Every row gives one point. The ring and each string are closed loops that go straight from each point to the next, and from the last back to the first. Before rounding, they use only three directions, however many columns there are. How many times does the string pass through the ring? Passing back the other way cancels.
(in the rows, 128 means zero)

Ring (6 x 4):
[[107 113  86  77]
 [ 99 151  93  82]
 [133 176 121 130]
 [172 144 134 166]
 [135 111 130 149]
 [ 98  92 108 106]]
String (26 x 4):
[[203 127 143 190]
 [213 148 147 198]
 [201 144 129 169]
 [144 137 116 130]
 [128 148 118 127]
 [124 154 118 125]
 [105 183 125 124]
 [133 204 129 139]
 [174 178 124 150]
 [157 146 118 137]
 [136 144 119 131]
 [161 137 120 143]
 [135 138 121 134]
 [116 137 121 127]
 [119 132 133 145]
 [126 110 143 163]
 [122  92 136 154]
 [148 100 117 136]
 [133 121 112 123]
 [ 86 116 119 114]
 [ 63  97 124 114]
 [115  85 121 131]
 [152  95 118 139]
 [129 120 117 128]
 [103 125 132 139]
 [166 118 149 185]]
Times through: 4

Ring (10 x 9):
[[153 143 174 151 114 114 165 149 161]
 [163 149 141 144 108 135 165 154 160]
 [160 149 122 138 104 148 158 151 155]
 [136 137 105 129  99 163 133 135 139]
 [118 129 106 126 101 160 116 126 130]
 [ 92 121 119 125 118 136  90 118 121]
 [ 85 120 137 129 133 110  83 119 122]
 [ 91 122 169 139 140  87  96 125 131]
 [103 125 186 145 136  84 115 129 140]
 [130 133 195 152 123  95 148 138 154]]
String (27 x 9):
[[170 165  94 134 132 128 144 173 159]
 [194 170 116 144 119 132 179 179 174]
 [164 139 185 155  90 137 190 143 165]
 [134 131 172 146 106 125 151 133 149]
 [126 132 158 142 115 120 135 134 144]
 [121 118 205 152  94 124 157 118 146]
 [130 125 227 160 111  94 165 130 157]
 [137 138 202 156 134  78 151 147 159]
 [137 147 148 143 143  91 128 155 152]
 [119 123 178 145 104 125 141 123 142]
 [128 121 212 155  95 120 165 122 151]
 [155 135 214 161 100 113 188 140 166]
 [161 133 209 160  82 135 199 136 166]
 [138 132 166 145  98 137 157 132 149]
 [130 136 141 138 118 125 131 139 144]
 [133 124 162 142  80 160 159 120 143]
 [156 143 103 132  86 179 157 141 147]
 [155 158  61 122 120 157 125 160 144]
 [142 157  74 124 140 129 109 161 143]
 [115 121 151 137  96 147 132 118 135]
 [105 111 138 130  74 179 129 102 124]
 [108 118 106 123  81 185 117 109 121]
 [129 145  76 121 123 148 106 145 134]
 [133 146  96 127 128 133 114 148 140]
 [119 121 147 136  87 159 139 117 135]
 [127 120 149 137  73 174 153 114 137]
 [135 140 129 136 116 132 133 142 145]]
Times through: 2
